Each row is a point. Any point is a mix of the corners, with weights that add up to 1. It lies inside the corners' shape when no weight is negative. Say inside or outside, and name the corners with a negative weight.

Corners:
(1): 248; -243; -61
(2): -59; -56; 168
(3): -237; 280; -98
(4): -69; -191; -71
Points:
-127; 212; -56 => outside (4)
122; -202; -56 => inside
-56; -20; -102 => outside (2)
-134; 14; 63 => outside (1)
-85; 110; 20 => outside (4)

Corners:
(1): -247; 128; 139; 273; 70; 24
(2): 197; -75; -53; -203; 17; -137
(3): 307; -158; 65; -125; -261; 113
(4): 353; -188; 88; 47; -220; 97
(5): 17; -95; -188; -138; -29; -71
(6): -243; 113; 132; 225; 266; 134
(7): -24; 162; 64; 139; 70; -2
Points:
30; 3; 25; -4; 30; -49 => inside
51; 16; 70; 100; 3; 99 => outside (1, 2)
211; -97; 22; -36; -120; 4 => outside (6)
135; -63; -11; -89; -8; -43 => inside
291; -109; 109; -51; -264; 78 => outside (5, 6)

Corners:
(1): -15; -49; 159; -64; 99; 409; 3; -187; 203
(2): -32; -239; 320; 7; 1; -24; 14; -94; -171
(3): -270; -238; 30; -163; -289; 83; -18; -63; -31
(4): 21; -235; -11; 377; 132; -207; 48; 64; 222
(5): 254; -163; 137; -100; -72; 211; 120; -223; 8
(6): -61; -291; 260; -93; -148; -111; -195; -150; 38
(7): 145; 65; 128; 147; 114; -408; 131; -175; 18
(8): 42; -159; -181; 242; 293; -60; -169; 23; 68
(9): -4; -245; 58; -216; 87; 43; 7; 73; 77
(10): 165; 165; -67; 347; 151; -323; -92; 270; 145
Points:
63; -74; 86; 124; 58; -105; -10; -44; 34 => outside (9)
38; -165; 42; 22; 27; 34; -39; -16; 51 => outside (7)
0; -42; 32; 78; 14; -30; -69; -14; 48 => outside (4, 9)
73; -87; -13; 307; 97; -221; 45; 32; 11 => outside (1, 6, 9)
-67; -183; -21; 33; 18; -2; -65; -23; 35 => inside
32; -148; 49; 91; 52; -30; -82; 24; 69 => outside (7)
50; -196; 62; 23; 44; -73; 2; -115; 0 => outside (1, 10)
179; -147; 116; -42; -27; 116; 75; -164; 25 => inside

Corners:
(1): -173; 294; -234; 99; 71; -264; -176; 236; 0; 160; 249; 90
(2): -15; 110; 34; -295; -127; 222; 75; -23; 21; -109; -40; -240
(3): -83; 217; -32; 46; 202; -239; 200; -38; 53; 117; 176; 139
(4): 63; 28; 34; -17; 117; 129; -89; 147; -133; 68; 113; 130
(5): 7; 367; -197; -236; -54; 185; 146; 143; -264; 52; 66; 126
(6): 290; -135; 45; 48; -131; -83; 38; -230; 15; -44; -305; -116
(7): -21; 41; -121; -264; -12; 160; -39; -57; 22; 48; -69; -11
(8): 319; -199; 98; 137; 37; -174; 72; -184; -8; -328; -276; -57
(9): -37; -161; 225; -220; -152; -125; 141; -10; 130; -136; -347; -6
(10): 104; -163; -83; 166; -264; -16; 221; -223; 116; -22; -132; 2
(11): 283; 170; -7; 113; 143; 127; 238; -62; 49; -169; -96; -141
(12): 351; -71; 241; -290; -13; 81; 222; 82; 39; -234; -132; 59
(13): 58; 245; 168; -116; -12; -29; 41; 127; 39; -94; 88; 185
Points:
99; 104; -4; -106; -18; 19; 124; 13; -42; -34; -44; 45 => inside
-44; 160; 19; -46; 86; -67; 29; 19; 66; 52; 62; -10 => outside (5, 8, 10, 12)
118; 82; 19; -20; 5; -27; 115; -8; 2; -65; -55; 58 => outside (2)
49; 40; 33; -106; -39; -30; 108; -14; 7; -47; -110; 17 => inside

Corners:
(1): -115; -86; -177; 104; -234; 57; 249; 5; 4; 150; 169; -57; -11; 141; 34; 127; -4; -55
(2): 75; 97; 104; -75; -296; 107; 308; -267; -74; -248; -297; 179; -59; -207; 104; -147; -165; 29
(3): -224; -18; -194; -61; -4; 55; 239; -215; -27; 170; -155; -36; -234; -107; 269; -280; 247; 14
(4): -121; -125; 169; 92; 113; -14; 245; 258; 226; 44; -137; -289; -23; 41; 106; 297; 167; 252
(5): 46; 60; 123; -213; -212; 88; 43; 78; -201; -201; -88; 147; -84; -172; -237; -99; -208; 26
(6): -10; 247; -64; 99; -161; 124; 183; -19; -139; 44; 69; 130; 134; -105; -167; -111; -309; -164
(7): 95; -215; 118; -140; 194; -238; 144; -93; -89; 8; 74; 67; -135; -119; 91; 187; -241; 53
(8): 62; 78; 138; 120; -217; -239; 327; -129; 65; 292; -15; 243; -251; -34; 260; -19; 182; -30
(9): -146; 71; 100; 119; -145; -231; 244; -154; -11; 115; 96; -99; 104; -127; 87; 175; 206; 62
(10): -249; -217; -21; 102; -48; -87; 29; -121; 223; 78; -248; 142; -45; 383; 330; -169; 219; -30
(11): -10; -138; -42; 142; 111; 120; 1; 69; 167; -84; -138; 8; 147; -11; 16; 89; -19; 206
(12): 189; 4; 314; -85; -198; -56; -176; 185; 124; -60; 386; 39; 190; 282; 55; 135; 415; 53
(13): -124; -129; -185; -105; 188; -78; 288; -173; -66; 359; -172; 16; 26; 48; 87; -241; -71; 157
(14): 54; 133; 238; -2; -207; 23; 64; 100; -163; -105; 314; -54; 65; -13; -185; 2; -145; 181
(15): 202; 89; 83; -160; 36; 94; -250; 97; -115; -421; -91; -172; -9; 110; -224; 116; -174; 194
(16): 229; 91; 334; 74; 34; 182; -172; 68; -83; 61; 139; 6; 296; 272; -181; 20; 122; 153
(17): 192; -102; -256; 96; 130; 93; 27; 82; -149; 233; 53; 19; 239; 157; 133; -266; 320; -154
(18): 108; -5; 292; 93; -260; 27; 293; -39; 188; -247; -18; 53; 51; -89; -89; 63; 226; 26
(19): -99; -235; -197; -168; -60; 129; -247; -23; -73; 116; -42; -279; -4; 203; 10; -244; -211; -79
Points:
-12; -53; 63; -18; -80; -8; 105; -12; 25; 21; -34; -16; -9; 68; 67; -7; 66; 21 => outside (11, 14)
53; -3; 159; -64; -134; 68; 18; 32; 23; -89; -3; 7; -38; 78; -22; 14; 31; 27 => outside (9, 11, 13, 14, 17)
-13; -61; 22; -17; -58; -33; 101; -25; 7; 14; -30; 14; 10; 53; 41; -20; -20; 45 => outside (3, 16)
58; 2; 142; -13; -102; -42; 67; 24; -14; 1; 125; 23; 25; 46; 15; 33; 51; 71 => inside
-49; -32; -25; 44; -54; -37; 339; -88; -9; 110; -103; 154; -84; -88; 112; -89; -43; 9 => outside (9, 12, 15, 16, 19)
-18; -29; 65; -43; -38; -2; 62; -34; -9; -21; -62; -9; -1; 5; -7; -17; -63; 98 => outside (1, 17)
56; 26; 154; -35; -126; -33; 77; 4; -26; 22; 103; 48; 56; 42; 32; -35; 122; 21 => outside (1, 11, 15)
25; -12; 89; -21; -104; -15; 77; 7; 3; 7; 9; 57; -10; 38; 38; -18; 71; 40 => inside

Corners:
(1): 59; -47; -34; -252; -89; -94; -191; 289; -47; 136; -108; -191; 120; -254; -6; -112; -198; 143; -232; -177
(2): -402; 399; -83; -194; -352; -106; 68; -57; -58; -8; -75; 191; -45; 123; -519; -237; -43; 114; -103; 20
(3): 138; 117; -12; -162; 9; -84; 167; -94; -35; 114; 464; 213; 145; 76; 13; -21; 102; 87; -39; 98
(4): 124; -20; -100; -275; 132; -70; -111; 121; 126; 44; -121; 140; -101; -2; -72; -108; -63; 248; 135; 37
(5): -112; 218; -39; -144; -388; 185; -66; -4; 138; 13; -26; 124; 18; -6; -67; -150; 53; 211; -174; 37
(6): 123; -67; 163; -198; 57; 123; -129; -1; 10; 21; -78; 83; -82; -85; -65; -79; -71; 59; -117; 3
(7): 83; -34; 122; 5; 100; -39; 256; 57; 114; -117; -34; 33; 193; 174; 15; -8; -34; 183; -120; -38
(8): 82; -157; -120; -42; -100; -45; -114; 78; -24; 159; -49; -109; -81; 110; 10; -110; -126; 12; -235; -242
(9): -116; 59; 33; 23; 2; 50; 256; 134; -112; -1; 210; 122; 50; 152; -114; -70; -223; 114; 367; 191
(10): -121; 88; 129; -151; -188; -70; -209; 5; 52; 156; -93; 1; -190; -477; 74; -68; 79; 155; -250; -360
(11): -178; 205; -140; -4; -14; -93; -82; -110; -104; -507; 276; 117; 193; 121; 98; -87; -38; -493; -116; -38
(12): 63; 294; -41; 361; -138; 265; -104; 148; -72; -393; -80; 6; 238; -172; 13; -209; 18; -39; -151; -693
(13): 116; 168; -62; -72; -4; 203; -29; 37; 105; 140; -146; -69; 175; 104; 180; 70; -65; 171; -269; -153
(14): 41; 21; -153; -42; 105; -38; -119; 166; -33; 136; -26; 141; 126; 128; 192; 17; 18; -342; -233; 4
(15): 62; 23; 103; -228; 25; -101; -53; 138; -1; 82; -13; 77; -581; -2; -202; -49; -56; 227; -142; 150
(16): 166; -90; -132; 116; 98; 67; -3; 164; -121; 91; -109; 74; 2; 76; 76; 338; 95; 262; 497; 198
(17): 90; 3; -26; -214; -63; -62; 32; -6; 106; 113; 11; 234; -58; -56; 47; 214; -102; -367; 50; 42
(18): 132; 21; -203; 108; -39; 98; 245; -58; -127; -152; -166; -90; 42; 154; 24; -171; -39; 100; -6; -69
(19): 80; -86; 28; 118; 16; 41; -59; -51; 55; 94; 311; 30; 141; -589; 31; 185; -87; 118; -174; -152
(20): 9; -52; -115; -215; -138; 61; -36; -2; -10; -33; -85; 136; 113; 166; 88; 4; -178; 160; -189; -33
(21): 25; 122; -132; 516; -405; 3; 64; -260; -38; -46; 52; 88; 95; -167; 113; 73; -236; -355; 52; -21
Points:
48; 78; -105; 134; -159; 98; 127; -80; -54; -85; 2; 71; 120; 210; 8; -2; -69; -23; 86; -19 => outside (1, 4, 10, 14, 15, 19)
35; 84; -82; 7; -69; 66; 39; -21; -57; -23; 112; 126; 63; 80; 7; 17; -47; -25; -26; 21 => outside (1, 4, 7, 10)
-41; 148; 11; 96; -164; 65; 31; -39; -11; -76; 77; 73; -9; 35; -113; -46; -78; 129; -95; -54 => outside (1, 4, 10, 14, 17, 18)
-29; 120; -10; -79; -155; 11; 0; -9; 18; 10; -22; 50; -24; -15; -22; -104; -73; 57; -124; -104 => outside (14, 16, 19)
26; 72; -52; -12; -105; 25; 2; 36; -35; -20; -14; 40; 55; 20; 18; -43; -63; -13; -87; -91 => outside (4, 19)
31; 29; -62; -137; -43; -51; -9; 51; 11; 67; 23; 62; -9; 9; 2; -11; -73; 59; -75; 20 => outside (6, 12)
41; 34; -36; 62; -16; -4; 18; 34; -36; -98; 13; 11; 8; -34; -53; 15; -128; -9; 19; -34 => outside (3, 5, 10, 14, 20)
-4; 85; -41; -26; -89; 5; -39; 64; -13; -2; 16; 55; 71; -21; -45; -45; -76; 57; -88; -57 => outside (10, 17, 18)

Corners:
(1): 148; 238; 126; -206; -176; -36; -409; 132; -123; 198; 210; 25; -111; -33; -147; -74; -127; 190; 56; -151
(2): 121; -181; -183; 43; 50; 140; -68; 36; 119; -152; 120; 168; -107; -109; 200; -103; -110; -27; -30; 361
(3): 128; 10; 104; 43; -192; -112; -12; -244; 58; 253; -104; -171; 185; -241; 76; -1; 72; 347; -149; -162
(4): -151; 22; 241; -201; -15; -104; 202; 172; 282; 27; 241; -76; -150; 79; -190; 220; 52; -296; 170; 263
(5): -90; 294; -42; -169; -94; 175; -2; 189; 88; 29; 81; 187; -135; 277; 127; 135; 123; -193; 229; -228
(6): 81; -181; 156; -98; 88; -1; -220; -95; -125; -21; -15; -92; 213; 148; -75; -226; -32; 182; -46; 77
(7): 257; 85; -175; -71; 41; 76; 35; 95; 36; -97; -89; -117; 184; -301; 93; 41; -222; 79; 245; -186
(8): 155; 107; -71; -196; 123; 120; -266; -280; -30; -37; -2; -174; -20; -261; -28; -134; -1; 97; -187; 105
(9): -5; -84; 7; 237; -103; 201; -313; -103; -67; -133; 163; -87; 43; 150; -117; -180; -5; 260; 134; -206
(10): -139; -189; -7; -26; -162; 217; 86; 2; 48; 199; -192; -55; 265; -142; 45; 82; 3; 37; 33; -154
(11): 41; 44; -132; -255; -140; -113; -61; -178; 70; 20; 200; -13; -119; 14; -44; 222; -3; -1; 247; -114
(12): -46; -46; 209; -229; -341; 60; -21; 216; 12; -154; -167; -122; 95; -77; -244; -117; 50; 6; 14; -180
(13): 48; -15; 167; 17; 131; 91; -80; -267; -160; -39; 103; 54; 151; -104; 110; 126; -79; 219; -45; 196
(14): -41; -145; -93; -203; 239; -221; 104; -95; 160; 84; 89; 221; -24; -236; 179; 74; 89; 39; 129; 3
(15): 101; -96; 207; 47; -292; 54; -292; 128; 51; -5; -268; -208; 6; -120; -98; 187; -40; 46; -266; -77
(16): -280; -177; 289; 105; 116; -223; -84; 204; -105; -30; -82; -119; 209; 157; 29; -113; -117; -240; -201; 156
(17): 203; 147; -99; -168; 57; 25; 160; -51; -81; 100; -7; -48; -88; -9; 116; 47; 92; 187; -68; -226
(18): 44; 120; 130; 155; 8; 159; -45; 125; 31; 19; 144; 317; 69; 40; -101; 12; 138; -255; -137; -190
(19): -9; 171; 143; -41; 114; 18; 106; 121; -83; 123; -70; 299; -231; 93; -104; 113; 181; -142; 9; 183
(20): 154; -164; 123; -155; 212; 35; 208; -308; 22; 235; -92; 82; -176; -269; 63; -57; 75; 177; 87; -101
(21): -155; 172; -204; -175; 137; 221; -31; 181; 278; -145; 138; -67; -258; 226; -41; 78; -143; -187; -221; 277
Points:
-37; 23; 108; -172; -56; -55; 34; -15; 79; 124; -65; -35; -10; -138; -11; 115; 18; 7; 36; -48 => outside (2, 6, 9, 17, 18)
11; 70; 120; -99; -26; 26; -86; 89; 21; 0; 24; 27; -44; 19; -24; 20; 22; -24; -128; 81 => outside (7, 9, 10, 11, 20)
36; 0; 43; -97; 20; -3; 6; -59; 11; 59; 39; 30; 29; -89; 15; 7; 29; 54; 56; -18 => outside (15, 21)
22; 8; 29; -57; 54; 41; 9; -50; 14; 65; 49; 41; 8; -36; 38; 22; 14; 30; 16; 1 => outside (12, 15)

Corners:
(1): -34; 169; 80; 107; -29; 76; -122; -179; -27; 66; 38; -5; -285; -222; 64; 12; -290; 201; 27; -88
(2): 8; 118; -20; -48; 243; 81; -151; 99; 40; -169; 34; -93; -136; -122; 24; 195; 20; 43; 79; -141
(3): 106; 1; -246; 464; 12; 148; 166; -51; -89; -189; -14; -96; -65; 71; 239; 112; -61; -24; -5; -262
(4): 198; 164; -138; 239; 157; 76; 154; -284; -379; -28; 92; 58; -154; -77; 37; 93; 9; -151; -95; -12
(5): 17; 118; -89; 33; 228; 86; -114; -155; 57; 6; 248; -146; -303; -114; 40; 438; -125; 175; -25; -267
(6): -39; -100; -30; -179; -188; -178; 193; 124; 203; -20; -246; -149; -38; 301; 2; -131; -163; -263; 61; 232
(7): 49; -326; 97; -133; 66; -55; -35; 116; 126; -81; 48; -96; -99; 72; -143; 43; -244; 77; 57; -120
(8): 66; -55; -84; -60; -158; -149; 121; 159; 304; 24; -191; -135; 19; 251; 81; -257; -107; 127; -180; 166
(9): -90; 142; -86; 24; 208; -235; -78; 88; -71; -236; -50; 159; -88; 13; -199; 281; -218; -74; 86; -43
(10): -259; 200; -101; -159; 164; -240; -126; -213; -223; -94; 58; -67; -291; -193; 107; 270; 85; 273; -4; -259
(11): -67; 206; -82; 52; 61; 92; 286; -48; -122; -179; 186; 68; -173; -165; 75; 252; 19; 88; 33; -214
(12): -115; -250; -129; -254; -140; -238; -84; 129; 187; 79; -43; 24; 60; 353; 59; -96; -46; -64; -18; -28
(13): -27; -128; -75; 110; -226; 81; -53; -224; -99; -243; 181; 30; -61; 255; -216; 173; 83; -271; 42; 112
(14): 246; 141; 145; 146; -178; -296; 304; 22; 205; 29; -234; -148; 89; -101; 11; -180; 8; -20; 234; 137
(15): -81; -350; -199; -89; -242; -161; 97; 212; 356; 102; -183; 29; -201; 113; -113; -287; -74; -102; 154; 405
(16): -140; 0; -71; -123; 90; -138; 15; -31; 145; 170; -222; -26; -119; 382; -193; -162; -82; 239; 265; 94
(17): -182; 225; -48; 70; 185; -61; -105; 44; -126; 29; 147; -249; -89; -154; -107; 168; -249; 280; 177; -111
(18): -359; 136; 50; 87; 358; -48; 132; -110; 76; -84; -6; -89; -22; -13; 31; 135; -160; 104; -1; -113
(19): -23; 27; -178; 280; -127; 117; 200; -134; -33; 93; -103; -6; -71; 199; -98; -74; 132; -162; -156; -160
(20): 127; -184; 148; 347; -292; -164; 93; 158; 185; 218; -245; -83; -180; 217; 155; -142; -86; 12; -42; 341
(21): -23; 271; -167; 147; 99; 26; 52; -137; -211; -194; 283; -52; -200; 102; -26; -124; 18; -185; 84; -98
Points:
74; 172; -75; 99; 76; -35; 12; -17; -14; 48; -36; -73; -135; -93; 103; 143; -52; 214; -42; -158 => outside (6, 7, 13, 15, 18, 21)
-97; 134; -89; 122; 113; 50; 44; -147; -102; -29; 62; -58; -142; 89; 20; 101; -18; 12; 8; -142 => outside (7, 8, 9, 14, 15)
-51; -17; -61; 65; -54; -14; -4; -82; -27; -100; 70; -41; -86; 116; -90; 92; -37; -64; 52; 20 => inside
-46; -5; -68; 35; 2; -61; 45; -8; 24; -37; -31; -45; -109; 74; -27; -4; -61; 4; 42; -13 => outside (5)
-7; 93; -96; 72; 29; 68; 110; -177; -114; -142; 146; -13; -152; -70; 45; 107; 12; -120; 7; -166 => outside (8, 9, 16, 17, 20)
24; 88; -80; 149; 32; -35; 42; -115; -52; -60; -44; -44; -103; 94; 61; 53; -13; -48; -10; -44 => outside (7, 11, 15, 17)
-55; 68; -68; 41; 142; -23; -40; -61; -13; -80; 48; -41; -111; -4; -53; 93; -85; 43; 41; -108 => outside (6, 11, 20)
-66; 147; 19; 176; 22; 6; 81; -63; -103; -133; 60; -44; -153; -97; 39; 170; -57; 29; 31; -158 => outside (4, 5, 8, 12, 15, 16)
-51; 22; -18; 15; 46; -85; 41; 36; 100; -2; -67; -88; -150; 30; -2; -2; -128; 138; 58; -33 => outside (4, 12, 13)

Corners:
(1): 101; 128; -222; -27; -169; -39; -51; 24; -75; -37; 50; -12; -39; -91; -74; -71; 12; -222; -142; -66
(2): -27; 181; -11; -222; -177; -29; 32; 24; -117; 33; -144; -19; -193; 7; -22; -2; -33; 44; 44; 7
(3): -499; 77; 77; -28; 71; -25; -78; 29; -123; 65; -6; 122; 41; -125; -195; 479; 9; -158; 116; -10
(4): -89; -231; -65; -65; -14; 41; 122; 23; -114; -244; -218; -365; 71; 99; 27; -84; -113; 116; 29; 62
(5): 131; 81; -128; -99; -16; -1; 39; 0; -243; -175; -137; -73; 41; 13; 56; 29; 18; -118; 135; -53
(6): -44; 77; -20; -180; -216; 117; 333; -289; -9; -90; 37; 117; 233; 29; 120; -88; -373; 24; -300; -163
(7): 215; -299; -135; -205; -156; 53; -48; 176; 132; -43; -121; 57; -41; 31; -35; -24; -74; 169; 75; 139
(8): 127; 96; 25; -47; 39; 143; 507; -237; -216; 415; -171; -280; 157; -57; 35; 166; 115; -101; 29; 396
(9): 118; -161; 78; -24; -49; -25; -57; 6; -9; 191; -134; -101; 146; -54; -82; 26; 23; -96; 20; -11
(10): 110; 86; 17; -201; 14; 208; -56; 108; -150; 215; 91; 165; 36; -417; 37; -82; 105; -28; -127; -36
(11): -102; 28; -98; 10; -96; 92; 27; 106; -188; -154; -102; 51; 45; -15; -293; -67; -194; 41; -113; 66
(12): 119; 13; -65; -257; 60; -10; 158; -14; -200; -134; -174; 125; 46; 111; 101; -92; 121; 34; -220; -14
(13): 77; -206; -164; -84; 173; 23; 36; -238; 119; 262; 4; 91; 56; 144; -203; -42; 220; 20; 158; 69
(14): 159; -253; -150; 119; -19; -63; 127; 72; -87; -98; -161; -23; -32; -74; 5; -53; 64; 19; 7; -216
(15): 113; -38; 2; 190; 309; 112; -152; 118; -28; -162; 111; 40; -85; 27; -74; -43; -35; 80; -48; 85
(16): 81; -26; -277; -323; -143; 259; -46; -42; -43; 251; -98; 270; 212; 87; 158; 18; -140; -81; -316; -203
(17): 28; 129; 37; 85; -6; -46; -3; -349; -294; -166; -191; -106; 11; 21; -91; 123; 102; 0; 23; -93
(18): 114; 102; -197; 209; -69; 4; 303; 4; -74; -144; 46; -189; 49; 36; -137; -79; 10; 255; -64; -50
(19): -36; -81; 85; -119; -199; 422; -36; 88; 451; -179; 36; 31; 90; -95; -465; 45; -371; -52; 2; -65
(20): 243; -126; 95; -54; -3; 147; -102; 192; -66; -127; 614; 45; -343; -87; -279; -47; -82; 88; -245; -91
(21): -224; -104; 138; 154; -162; 285; 98; 111; -73; -107; 508; 107; -16; 111; -78; -157; -43; 117; -13; 276
Points:
37; 17; -44; -71; -41; 93; 56; 5; -82; -19; -37; 2; 34; -77; -75; 34; -57; -42; -100; -74 => outside (7, 13, 21)
-1; -13; -10; -27; -62; 131; 36; 26; -86; -12; 107; 48; 15; -49; -54; -47; -9; 10; -59; 38 => inside
61; 20; -9; -31; -23; 152; -21; 22; -14; -112; 141; 35; -15; 2; -137; -88; -103; 38; -119; -38 => outside (3, 7, 8, 14)
-36; 0; -4; -42; -73; 103; -17; 62; -94; -121; 94; 43; -2; -4; -76; -20; -80; 21; -81; 4 => outside (8, 13, 14)
